Rows are points. Two turns around zero, p and q, are shown by what they do to some points. Where does a point land after both, in the order given? Backwards means that the second turn is done in reverse. Each puzzle has new turns, and all numbers are rounded.
In the rows, 128 means zero.

Turn p:
[133 149] -> [135 107]
[148 140] -> [117 107]
[103  95] -> [132 169]
Turn q:
[162 135] -> [105 154]
[133 128] -> [126 132]
[115 109] -> [151 126]
[117 100] -> [158 132]
[113 168] -> [100  96]
Where do these land?
p, then q: [120 120] -> [117 125]
q, then p: [176 106] -> [159  85]
p, then q: [100 130] -> [105 144]
p, then q: [136 139] -> [140 134]
p, then q: [109 144] -> [120 151]

Turn p:
[144 156 111] -> [158 110 118]
[108 115 116] -> [129 155 131]
[146  89 147] -> [ 85 128 109]
[110 112 167] -> [ 92 129 156]
[145 152 117] -> [151 109 119]
[113 143 110] -> [153 139 135]
Turn q:
[127 137  66] -> [130 184 156]
[114 144 160] -> [151  99 119]
[147 126 131] -> [119 133 112]
[126 126 129] -> [127 126 130]
[113 111 167] -> [123  83 127]
[141 124 115] -> [118 143 125]
Where do these land?
q, then p: [155 106 153] -> [137 170 128]
p, then q: [106 124 123] -> [146 124 114]
q, then p: [106 136  88] -> [124  87 149]
q, then p: [145 145 148] -> [143 139 103]

Turn p:
[140 142 104 137 129 159] -> [147 102 123 144 151 118]
[137 138 116  92 126 158] -> [120  94 118 109 147 107]
[145 131 155 129 119  92] -> [125 148 164 113 107 134]
[118 135 165 115 112 106] -> [106 132 145 113  90 131]
[105 119 102 166 171 164] -> [136 139  89 184 157 119]
[145 146 147 152 138  95] -> [128 150 172 143 121 134]
[124 110 129 118 135 101] -> [117 153 127 111 130 141]
[106 124 121 103  94 109] -> [116 114 118  98 110 160]
[131 107 112 139 128 168] -> [156 120  95 136 139 110]
Turn q:
[168 113 138 108 117 116] -> [157 103 141 145 142 108]
[137 113 147 149 147 111] -> [147 117 123 133 139 161]
[117 127 105 144 101 107] -> [130 157 105 128 150 115]
[150 129  91 145  99 162] -> [ 87 120 128 124 167  98]
[ 97 132 137 128 116 138] -> [116 135 105 123 105 125]
[ 95 166 135 138 151 138] -> [112 145 130  90  99 150]
[132 116 142  84 165 125] -> [145 119 165 153  94 138]
Where do these land?
q, then p: [122 128 150 128 118 124] -> [143 124 126 113 138 135]
p, then q: [128  85 138 164 137 115] -> [127 129 145  80 149 107]
q, then p: [152 151 136 146 105 136] -> [107 147 120 101 150 128]
q, then p: [105 157 126 123 162 114] -> [120  87 139 119 109 108]
q, then p backwards: [190 139 122 133 109 155] -> [165 164 111  90 138 154]
q, then p backwards: [107 115  78 110 135 115] -> [127 123 150 155 172 106]
p, then q: [110 121 131 141 138 143] -> [120 144 123 120 149 130]
p, then q: [111 127 144  79 120 121] -> [124 154 119 152  93 106]
